Each row of a before or after table is a point. One or more steps were done to the points. Then noise was added and the rows were shuffled. The steps act on columns, c1 being the first. Name the steps. A step turns or swaps two columns, mirrors them in a line or flattens them onto one, adds a multiple of one to another, or multiplies or shifts one. Angles are multiples of 10 degrees, from the lower column toward the higher: turns from -170 to 170, lines from 10 to 170 but not 90. Use the fewest steps. Two steps may share a column if one is a turn and the other turns, adds or multiplies; they go together, in the order done. Otherwise the lowest column goes first.

Before (14 x 3)
[[+0.20, +0.00, +0.53],
[+1.41, +0.80, +0.45],
[-0.13, +0.54, -0.35],
[+0.03, -0.23, -0.47],
[-0.09, -0.30, +0.25],
[+0.04, -0.02, +0.35],
[+0.11, -0.20, +0.54],
[+0.44, -0.13, +0.21],
[+0.15, -0.24, +0.01],
[+0.16, +0.08, +0.49],
[-0.12, +0.01, +0.50],
[-0.26, -0.30, -0.09],
[-0.29, -0.05, +0.27],
[-0.07, -0.06, +0.32]]
After (14 x 3)
[[+0.00, -0.27, -0.22],
[+0.03, -0.26, -0.23],
[-0.05, -0.11, +0.64],
[+0.08, -0.43, -0.18],
[-0.11, -0.21, -0.20],
[+0.07, -0.42, -0.36],
[+0.05, +0.15, -0.16],
[+0.55, -0.88, +0.35],
[-0.05, +0.04, -0.42],
[+0.18, -0.04, -0.23],
[-0.10, +0.25, -0.22],
[+0.07, -0.28, -0.49],
[+0.04, +0.50, +0.13],
[+0.01, -0.38, -0.33]]
Steps: multiply c1 by 0.4; turn c2 and c3 by 130 degrees

Before (14 x 6)
[[+0.33, -0.03, +0.26, +0.21, -0.03, +0.09],
[-0.52, +0.25, +0.29, +0.24, -0.10, -0.14],
[-0.12, -0.47, -0.09, +0.19, +0.14, +0.33],
[-0.65, -0.36, +0.63, +0.32, -0.25, -0.35],
[+0.44, -0.68, -0.20, -0.28, -0.25, +0.50],
[+0.10, -0.75, -0.25, -0.27, +0.27, +0.70],
[+0.03, -0.46, +0.05, -0.47, +0.44, +0.39],
[+0.25, -0.56, -0.46, +0.06, -0.25, +0.39],
[+0.06, +0.04, +0.23, +0.25, +0.23, -0.04],
[+0.06, -0.75, -0.35, -0.53, +0.49, +0.40],
[-0.40, -0.21, -0.02, +0.19, -0.18, -0.40],
[-0.74, -0.12, +0.42, +0.59, -0.36, +0.09],
[-0.18, -0.20, -0.02, +0.70, -0.04, -0.21],
[-0.47, +0.21, +0.11, +0.29, -0.37, -0.02]]
After (14 x 6)
[[-0.05, -0.47, -0.09, +0.17, +0.14, +0.31],
[-0.17, -0.73, -0.35, -0.55, +0.40, +0.41],
[-0.01, -0.16, -0.01, +0.70, +0.04, -0.27],
[+0.11, -0.69, -0.20, -0.30, -0.34, +0.50],
[-0.02, +0.08, +0.21, +0.23, +0.19, -0.05],
[-0.01, -0.12, +0.42, +0.59, -0.08, +0.10],
[-0.03, +0.24, +0.26, +0.29, +0.13, -0.11],
[+0.06, -0.05, +0.25, +0.21, -0.17, +0.10],
[-0.11, -0.72, -0.26, -0.27, +0.22, +0.67],
[+0.05, +0.25, +0.09, +0.29, -0.16, -0.01],
[+0.14, -0.60, -0.46, +0.05, -0.28, +0.40],
[+0.00, -0.35, +0.64, +0.33, -0.06, -0.35],
[-0.12, -0.45, +0.10, -0.50, +0.46, +0.40],
[+0.05, -0.22, -0.01, +0.18, -0.02, -0.39]]
Steps: flatten c1 and c5 onto the line at 110 degrees

Before (9 x 8)
[[+0.08, +0.13, -0.12, -0.30, +0.23, +0.18, -0.08, -0.20],
[+0.18, -0.04, +0.21, +0.04, -0.23, -0.15, -0.30, -0.10],
[-0.53, -0.60, -0.41, +0.46, -0.31, -0.15, -0.02, +0.29],
[-0.23, -0.05, -0.15, +0.45, -0.09, -0.18, +0.35, +0.24],
[-0.12, -0.14, -0.34, +0.19, -0.25, -0.39, -0.28, -0.21],
[-0.33, +0.36, -0.27, -0.07, +0.24, +0.19, -0.21, +0.26],
[+0.21, -0.09, +0.01, -0.05, +0.17, -0.35, -0.25, +0.05],
[-0.21, +0.32, -0.08, +0.08, +0.58, +0.31, -0.27, -0.10],
[-0.60, -0.23, +0.11, +0.08, -0.17, -0.39, +0.23, -0.03]]
After (9 x 8)
[[-0.24, -0.09, -0.29, +0.53, +0.05, -0.41, -0.59, -0.55],
[-0.25, -0.02, +0.26, +0.13, -0.24, -0.10, -0.11, -0.24],
[+0.26, +0.15, -0.15, -0.85, +0.00, +0.12, -0.22, -0.45],
[-0.17, -0.05, -0.16, +1.36, +0.22, -0.18, +0.23, +0.58],
[+0.51, +0.27, -0.07, +0.27, +0.30, +0.28, -0.32, -0.22],
[+0.20, +0.24, -0.27, -0.22, +0.37, +0.15, -0.49, +0.67],
[+0.20, -0.07, -0.04, -0.17, -0.19, -0.42, -0.25, +0.07],
[-0.33, -0.46, -0.45, +1.40, +0.47, -0.11, -0.43, +0.78],
[-0.28, -0.18, +0.11, +0.24, +0.56, -0.37, +0.40, -0.03]]
Steps: turn c1 and c5 by -80 degrees; multiply c2 by 0.7; add 1 times c3 to c7; multiply c4 by 3; multiply c8 by 2.5
